Every row gives one point. To make a cloud, some directions were put in groups of two or more. Within a group, all points are equally far from the middle, so they leave a hole (a ring in 2 directions, a hollow ball in 3). The other directions are filled evenly. Then the cloud was stretched, turned, moved and blurred a little. How many holes are there, and how many directions does each take, smallest first?

Cloud (14 x 2):
[[-5.7,-1.1],
[5.8,-4.0],
[-4.9,-1.2],
[-4.5,-6.0],
[-8.7,0.5],
[-5.7,-0.5],
[-2.3,-6.9],
[5.4,-0.9],
[1.2,4.2],
[4.3,2.9],
[1.7,4.4],
[4.2,-0.2],
[-5.9,-2.1],
[1.3,1.9]]
Holes: 0

Cloud (19 x 3):
[[3.0,1.3,-2.9],
[-3.5,-5.0,-3.9],
[4.1,2.0,-2.4],
[8.6,-6.7,3.4],
[1.2,3.9,1.3],
[0.8,-4.3,1.9],
[4.8,-2.3,0.7],
[1.4,-6.5,-2.7],
[3.6,-7.4,1.9],
[-0.5,-2.9,-3.1],
[4.8,-0.6,-3.1],
[1.7,-4.0,2.4],
[8.3,-2.8,-9.0],
[2.4,-5.0,1.4],
[-6.2,-0.8,-6.0],
[2.0,-7.3,0.0],
[-5.4,2.0,-0.5],
[2.0,-2.9,-7.9],
[5.3,3.8,-4.8]]
Holes: 0

Cloud (31 x 4):
[[2.1,0.1,8.4,-1.5],
[3.2,-0.4,-3.1,-7.7],
[1.6,-0.6,8.6,-0.8],
[-0.8,-3.9,6.5,0.5],
[4.9,3.5,0.4,-8.5],
[3.3,-0.6,-2.3,-8.1],
[6.6,-2.0,4.5,-1.6],
[5.1,3.3,5.0,-7.8],
[6.2,-2.0,-2.3,0.2],
[6.7,0.1,-1.2,1.2],
[-0.3,1.6,5.7,-8.7],
[-7.1,-4.7,2.2,-0.5],
[-7.4,-4.3,2.2,-1.4],
[1.5,3.2,-0.4,4.1],
[-2.7,1.1,1.4,5.2],
[-7.1,-2.0,-2.6,1.0],
[3.1,-1.2,-4.0,-6.5],
[-2.8,-0.3,7.4,2.5],
[5.4,-2.2,5.8,-1.5],
[-8.1,-2.4,1.7,-3.2],
[-6.1,2.5,5.2,-5.4],
[-6.6,-0.7,3.7,-5.9],
[-7.8,0.6,-2.3,-1.9],
[-6.4,4.9,2.8,-2.7],
[2.5,-5.7,2.9,-3.1],
[2.1,6.7,-0.2,0.5],
[-5.3,-3.5,3.4,2.9],
[-0.2,-1.6,-5.8,0.2],
[-2.0,0.0,7.9,1.6],
[-5.3,-1.2,-4.5,0.8],
[-0.2,4.0,0.9,4.3]]
Holes: 2 (2, 2)

Cloud (49 x 6):
[[0.8,-2.1,-5.0,-6.9,1.5,4.4],
[-0.5,-3.6,7.2,4.1,-1.5,-3.5],
[7.6,3.1,1.7,-2.2,-1.7,5.4],
[-4.0,-3.7,-0.2,1.7,2.2,6.6],
[-4.0,9.6,-1.8,-2.1,0.9,2.4],
[-9.0,-0.8,0.5,-1.2,-1.3,3.4],
[-1.9,0.7,4.1,4.5,-5.6,-6.5],
[5.7,5.2,4.2,-3.3,-1.0,4.6],
[2.9,2.0,-5.2,-6.3,-2.6,2.8],
[5.1,7.9,-1.0,3.3,3.1,-4.2],
[1.0,3.9,-1.0,-6.9,-5.5,2.7],
[-3.9,2.9,3.0,-6.2,7.5,-3.9],
[5.1,-2.4,-0.1,5.2,-4.4,-2.9],
[3.4,1.1,5.1,-4.2,0.1,4.9],
[-0.8,5.9,-3.9,4.2,0.0,0.0],
[0.4,10.2,3.6,3.2,0.1,3.4],
[3.7,7.8,4.9,-0.3,1.7,-6.6],
[3.1,-2.7,-4.8,-1.2,-4.2,-2.9],
[-0.7,-3.5,-5.8,-1.2,-3.3,1.7],
[5.7,-1.2,-3.7,0.2,-5.5,-0.6],
[-5.0,3.1,-5.1,0.8,5.2,2.3],
[-3.6,-4.3,-1.7,-4.0,-1.0,5.9],
[2.2,6.0,3.6,-5.1,-3.6,-5.4],
[-1.2,-3.1,-5.2,-2.6,-3.5,3.5],
[-4.2,-3.4,2.7,-6.9,-0.4,2.1],
[3.5,1.5,5.5,-1.4,-6.5,3.1],
[0.2,-2.4,2.7,7.6,4.3,-2.7],
[4.3,7.3,0.1,4.9,3.4,-4.5],
[-5.6,-1.6,1.8,-4.7,-5.9,-1.7],
[6.1,4.4,-4.6,-4.2,-2.4,1.3],
[-0.2,1.2,-1.5,-7.9,4.3,5.6],
[-1.2,4.2,5.7,6.8,-0.5,-6.3],
[3.2,0.7,7.1,-2.4,-3.7,1.7],
[-6.1,2.4,-2.4,0.9,-2.9,3.6],
[3.1,-0.6,0.7,8.1,0.3,1.7],
[-1.1,1.7,0.0,-6.3,-6.9,1.9],
[-0.2,2.1,-0.5,6.5,-1.9,-5.7],
[-4.5,9.7,2.7,1.6,-2.6,0.7],
[-2.8,7.4,0.9,-4.8,1.8,-7.2],
[3.8,7.7,1.2,-0.2,1.6,-7.6],
[1.5,1.1,-2.6,5.9,-4.2,0.3],
[-4.6,6.1,1.2,-8.4,2.3,-1.9],
[3.3,0.6,-0.5,7.1,-3.4,1.8],
[5.1,8.4,-1.7,3.7,2.8,-1.0],
[1.4,9.5,7.2,-0.6,1.4,-2.6],
[-10.5,-1.2,3.0,-0.5,0.5,-2.3],
[5.5,4.3,0.3,-3.6,-6.0,3.7],
[-2.7,6.6,8.4,4.4,1.8,-1.5],
[7.8,4.8,-1.8,-1.4,0.2,-4.8]]
Holes: 3 (2, 2, 2)
